Each row of a before or after table is a point. One or more steps were done to the points. Then noise was added and the rows were shuffled. The steps act on columns, c1 being the first. What was done? A step turns or swaps two columns, mirrors them in a line or flattens them onto one, adds a multiple of one to another, or multiplies or shifts one. Angles are multiples of 10 degrees, from the lower column toward the higher: turns from -170 to 170, lines from 10 to 170 but not 90. Use the fewest steps. Two steps may share a column if one is a turn and the other turns, adds or multiplies; they go together, in the order done. Otherwise the lowest column goes first.

Before (11 x 3)
[[  9   0  16]
 [ -1 -19 -16]
 [  0  46  -8]
 [ 31 -19  18]
 [-26  -7  10]
 [ -9   9   3]
 [ -5  -1 -50]
 [ 16  -5 -60]
 [-29   6 -14]
 [-16  38 -48]
 [  6  11  -9]]
After (11 x 3)
[[-10   3 -12]
 [ -1  11  13]
 [ 17 -24  11]
 [ -8  -9   3]
 [  2  -1 -50]
 [-30 -30 -50]
 [ -1  21 -60]
 [ 17  10 -17]
 [  4 -30 -13]
 [-40 -14  -8]
 [ 12  38  16]]
Steps: turn c1 and c2 by 110 degrees

Before (10 x 4)
[[-29  24 -15   6]
 [-12 -37 -14  -1]
 [-14 -21  13  30]
 [ 39 -30 -32  47]
 [ 41 -27 -36  60]
 [ 14 -16 -30  49]
 [  2  46   6 -26]
 [-12 -34   0  36]
 [-11   4 -13   9]
 [-28  40  36 -30]]
After (10 x 4)
[[ 15 -34   0 -11]
 [ 26  19 -34   4]
 [-17 -44  24   9]
 [  7  -2 -11 -11]
 [-24  39 -45 -57]
 [-23  43 -32 -50]
 [ 12 -48  17  43]
 [ 27  24 -31 -12]
 [ -9  25 -35 -41]
 [ 23  32  15  -8]]
Steps: turn c1 and c2 by 160 degrees; turn c3 and c4 by 110 degrees

Before (10 x 6)
[[ -2  12  -6   1  47  27]
 [ -6  -4   5 -13   5  10]
 [ 15  -1  18   2 -10  11]
 [-22   6  -3  18  22  29]
 [-10  -9  22  14  13  22]
 [ -8  -4  -9  -6  -6  -1]
 [  4  -6  15   7  13  -5]
 [-25  13 -10 -15  -2  -5]
 [ -2  -3  -5  -5  -7  -3]
 [-10  17  -7  -9  15  -7]]
After (10 x 6)
[[ -4  13   8  16  10 -26]
 [  7  -7 -13 -10   6   2]
 [  4  19   4  10  30 -12]
 [ -6  -2 -16  -7 -11  16]
 [  1  -2   2   5 -10  -2]
 [-33   5   5 -16  28 -10]
 [-25 -10 -19 -17   4  -2]
 [ -2  -5   8   7 -10  -8]
 [-11  -4  -7  12   0  -2]
 [-25  12   6   0  59   6]]
Steps: turn c1 and c6 by 70 degrees; add 1 times c2 to c5; turn c3 and c4 by -170 degrees

Before (12 x 8)
[[  6  -4   5  -2 -25   5   2  16]
 [ -2  18 -16  -3  -6  24 -11 -41]
 [-20  -6  38   4 -12 -16  28  -5]
 [  8  -4  32  -7 -52 -44  32   2]
 [-28  60  28  44  -1 -39 -15  -8]
 [ 36 -14   7   9 -13  19 -18 -44]
 [-17  28  -4  13  11 -37 -24 -32]
 [-38  28  19  20 -18 -27 -29 -23]
 [ -8 -15   0  13  18  -1 -42 -17]
 [-30  39  20  33  14 -40 -17 -19]
 [ 24  -8  38 -42 -22   4   9   3]
 [ 15   5   6 -14 -14   0  31  10]]
After (12 x 8)
[[-27  50  22  43  33 -40  37  -5]
 [ 16 -21   5 -13 -12   3  22  18]
 [ -7  21   3  14   7  -2 -40 -22]
 [  1  -5   6   2   0   5  -7  33]
 [-36  42  14  19  -9 -31   4   5]
 [ 27 -15  33 -37 -48   6  -1  23]
 [ -1  23 -12  -4 -47  23   6 -14]
 [-33  37  15  28  21 -42  19 -21]
 [ 36   2   6  11 -37  17 -22  -8]
 [-14  36  -3  12  -8 -35   5 -28]
 [ 14 -28  23  -6 -32 -42  15  44]
 [-22 -24  24   8  -4 -17  12   8]]
Steps: turn c2 and c7 by 50 degrees; multiply c3 by 0.7; turn c5 and c8 by -60 degrees; add 1 times c4 to c5

Before (10 x 9)
[[ 31 -18 -53   7  34  -5 -26  17  13]
 [ -5 -16  55 -14   5   2   2  -8  23]
 [ 29 -36 -37  33   6  -2 -39  -8  10]
 [ 12 -38 -56   8  10  29 -16 -11   6]
 [ 44  -9 -12  -8  -5  -1 -22 -22 -13]
 [ 29  13  11  23  16  16 -34 -22 -38]
 [  7 -15  -8  -6  17 -20 -31 -26 -16]
 [ -9  10  17  -2 -13   4 -14 -16  22]
 [ -4  -6  22   5   8 -12  25 -22  29]
 [ -6 -17   8   0 -20  -7   6   1  -6]]
After (10 x 9)
[[ -7  -5  -1  11 -20   8  10  24  16]
 [ -6  -3 -37   6  17   0 -13  42  28]
 [ 47 -32  24  26  42  -1   6   9 -10]
 [ 12 -18  52   8  49  59  19 -25   7]
 [ 28   5   7  11  20  27  39  27 -40]
 [ -1   6  -5 -21   4 -23 -14  32  30]
 [ 33   3  30  12  57  -7  22 -47  12]
 [ 33 -30  34  14  59  -4  51 -16   9]
 [  8   3  22  28  27 -37  13   9 -15]
 [ -8 -24  -8  -5  -4 -14  -7   6  -6]]
Steps: add -1 times c1 to c2; turn c2 and c5 by -60 degrees; turn c3 and c8 by 140 degrees; turn c4 and c7 by 130 degrees; multiply c6 by 2

Before (14 x 11)
[[ 18   2  16   4 -24 -14 -22 -26 -18 -17  22]
 [  8  -4 -15  24 -10   4  20   1 -23  -2   6]
 [  3   6  -3 -25 -54 -30  -7  18   8 -22  -6]
 [ 10  45 -11  15   0  17  19 -32 -11   5  35]
 [ 38  27  23  31   1  10   7 -13   6  -1  13]
 [-32 -19 -31 -11  16  -4 -12  11  41 -34 -18]
 [ 13  28  31  -5  -6   5  -7   2 -28 -13  13]
 [ 44   8 -36  11  -4  -2  11 -12   2  16  25]
 [-14 -24  -2 -18 -14  30   7   2  31 -24   5]
 [-11   1 -13 -21 -37 -35  20  27   9 -43 -15]
 [ 30  21 -10   6  -4  24   9 -31 -12 -24  -9]
 [ -9 -21  -4 -40  10 -16  23   4  18 -31  -9]
 [-39 -25 -13 -12   7  -3  30 -21  42 -12 -33]
 [-18 -12 -16 -30  -3   3  -1   7  20   1 -31]]
After (14 x 11)
[[ 43  33  -6  -5  -3 -23  -6 -33   3   2  14]
 [ 14  18 -32 -32  -2   9  -6 -10 -12 -22  -3]
 [ 27  23  16   4   6 -21  11   5 -26  -7  13]
 [-13   2   4  -1 -24  34  -4  18  25 -19  13]
 [ -4  -2 -16   6  -2  11 -24 -23 -30   0   8]
 [ 27  18   3 -23 -15 -33  20  -9 -20 -15  31]
 [-26   1  -2   3  -7  17   3  28  20   0 -30]
 [-15  40  -5  28 -38 -20 -16  23  -7 -40   2]
 [  0  57  -6  18 -56 -29   6  28 -11 -19   6]
 [-41 -24  -2   5   0  26  12  14  49 -32  -4]
 [ 11  12 -57  -9  -5 -10 -12 -15  -3  15  17]
 [-41 -19  13 -22  -8  26 -35  15  40 -16 -32]
 [  4  39 -17 -31   3  15 -20 -25  -8   5  36]
 [-11 -23  -2  -1   3  -6 -20  43  19 -28   1]]
Steps: turn c1 and c3 by -40 degrees; add -0.7 times c1 to c6; turn c5 and c9 by 20 degrees; add -1 times c5 to c2; turn c4 and c8 by -80 degrees; multiply c7 by -1; add -0.3 times c10 to c11

Before (11 x 12)
[[-32  -3 -21  25   4  -8 -26   5  -6  -5  -6 -13]
 [ -4 -29 -28  31 -15   8   4 -14 -20   0  13 -48]
 [ -2 -27 -24 -16   7  11  -8  -2  27  35  16  -2]
 [-16  13   7   9  -8 -24   9  -5  28   6  33  14]
 [  3  -7 -16  11 -10  -6   7   4 -13  50   6  -8]
 [-30 -46  -1  11  15 -11   8  47  16 -35  52   6]
 [ 20  -8   5  37  19  -9 -13   0   8 -11  44 -11]
 [ 17  42  16  27  11  -9  14  14   7  20 -15 -22]
 [  9   5 -21  38 -12   6   3  -2  11  23  -6  -6]
 [ -2 -29 -19  -7   2 -26 -29  27  13  -4 -19  -3]
 [  7   4  35   9 -37   9  -5  38  -5  18  18   0]]
After (11 x 12)
[[-47   1  16   7  11  28 -16  15   3 -25  -3 -16]
 [ -6 -20   9  24  -7  14 -25  -5 -15  17 -46  16]
 [ 54 -13  -1   6  16  13 -16  46  -7  61 -28   5]
 [ 28   5 -29 -14 -16  31  10 -14  17  10 -15 -57]
 [  5   3 -16   4 -11  12   3   4  14 -34 -59 -14]
 [ 28   9 -20  27   2  -2  14  27 -29 -10  27 -10]
 [ 13 -28 -21   3   4  27  24   4 -11   0  10 -20]
 [ -7   7 -22 -11 -12  38  -8  -3  -7 -21 -15 -12]
 [ -7   5  36 -12 -37   7   7  38   1  -2 -41   9]
 [  1  22   4   3  18  38   5   0 -15  36 -42  -9]
 [ 27   7 -23  -7   6 -17 -11  -4 -25 -17 -56  -9]]
Steps: turn c1 and c2 by 110 degrees; add 0.3 times c3 to c12; turn c4 and c6 by 100 degrees; turn c7 and c9 by 140 degrees; turn c10 and c11 by -140 degrees; multiply c11 by 1.6

Before (9 x 14)
[[ 24  12  13  -4  16  -9   1  -6  -3  15  -3  10   3   7]
 [ -5  12  -7   0   4 -14 -11  -2 -16  -6   2  -4  -3   1]
 [ -1   9  -5   2   2   3   6  -1 -14   4 -23  -2  -8  21]
 [ -7  13 -17  -1  -3 -20   3  -9  13 -16 -13  -8   1  -7]
 [ -4   0 -13  -2  -6  10  12  -5  13  -7  -6  -3 -21   6]
 [ 19  -4 -13   8   5 -13  10 -23  16  -6   5 -21 -22  13]
 [  7 -18   1  10  -1 -20  -7   1   1  10   5  -3  -4   0]
 [  6   3  -4 -19  11   4 -10   4   4  10   1 -23 -18  12]
 [-13 -14  -6  -2  18  -4   2   6 -12 -13   7  13   5  -2]]
After (9 x 14)
[[-20  -5  -8   6   5 -11  10 -22 -18  -8 -17 -20 -17  12]
 [  4  12  16  -3   6 -11 -12  -2   2  -8 -23  -4  -9   0]
 [-15  12  -5  19  15  -2   2  -6  12  20 -22  11   3   7]
 [  6  13  -2  -4  -3  -2   3  -9 -20 -20 -60  -8   2  -8]
 [ -1   8  15  -3   3  19   6  -1   3   6 -32  -4  -5  22]
 [-12 -18  -2  -3   0 -17  -7   3   1  14 -32  -3  -8   1]
 [ 11 -16  13  -5  18  -8   1   5   1 -18   3  14   7  -2]
 [  4   0  -4  -1  -5  11  12  -4 -18  -8   9  -2 -14   6]
 [  8   3  -2  18  11   2 -10   5  -6  13   9 -22 -23  12]]
Steps: turn c1 and c4 by 140 degrees; turn c3 and c9 by 120 degrees; turn c6 and c11 by 50 degrees; multiply c11 by 2.5; add 0.5 times c7 to c13; multiply c10 by 1.3

Before (10 x 18)
[[ -2  -6  -6 -15  -7  19 -12   7  12  16  -8  -8  12   7  -9  -1  -1  11]
 [ -9  -5   3 -17  14  -4  18  -4   5  -5   3  -3  16  -5  14   1  -6  -4]
 [ -9  -8  -1   9  12  -9   5   3 -14   7   4   0 -20   6  -4 -23  -4  -3]
 [  4  -1   8  16   2  -5  10   5   4  -1  12  15 -16   7 -15 -29   4 -10]
 [  5   1  -3 -19   4  24 -25  19  -6   7  -4  -7  13 -13   3   4 -19  12]
 [ -5 -10   4 -12  -3 -18  26   6 -14 -11  -4   1  16 -18  10   0  -2   2]
 [ -5   9   7   8   3   4   5   2   0  -9  -3  -3 -21  -7   6 -13  11  -2]
 [ -6  19  -3  -6   5 -13  21  18 -13  -1  -4   7   3 -14  14  -4  -1  -8]
 [  4   0 -11  12   6   1   3   3  -4   2   1  16 -14  -3   7 -19   8   8]
 [  6 -12   8  -8   4  18 -15   7 -13  21  -9   3  14   1  -1   5 -10  -5]]
After (10 x 18)
[[ -2   8   1  -7  -9  18   1   7  12  16  -6  -8  13   7   5   1 -13   0]
 [ -5 -12   0  -6   1   3   1   2   2 -10  -4  -3 -20  11  -6 -33  12   2]
 [ -6 -13  15  -2   4 -13   4  18 -14  -2  -5   7   3  -7  20 -15  -4   5]
 [ -8   2  -5  -4  15  -4   5  -4   5  -5  -2  -3  16  -6  33   0 -19   7]
 [-10   8  -4   8  12  -9   0   2 -15   7  -1   0 -19  34 -11 -47   6   1]
 [  7   5 -13   5   1  18  -9   8 -13  21 -10   3  13  -6  11  12 -12 -11]
 [  4  -4  -7   5   5  -5   0   5   4   0  10  16 -17  44 -31 -61  16  -1]
 [  5   1   3   7   2  23  -4  18  -5   7  -5  -8  13 -16  27   1 -26  -5]
 [  4   7  10  -1   6   0   4   4  -3   1  -2  17 -14  22  -7 -42  14   6]
 [ -6   5  -9  -5  -4 -18  11   7 -14 -10  -3   1  16 -16  22  -8 -12  14]]
Steps: turn c2 and c3 by 140 degrees; turn c4 and c17 by 60 degrees; add -1 times c17 to c15; turn c5 and c11 by -20 degrees; flatten c7 and c18 onto the line at 50 degrees; multiply c16 by 2.5; turn c14 and c16 by 30 degrees
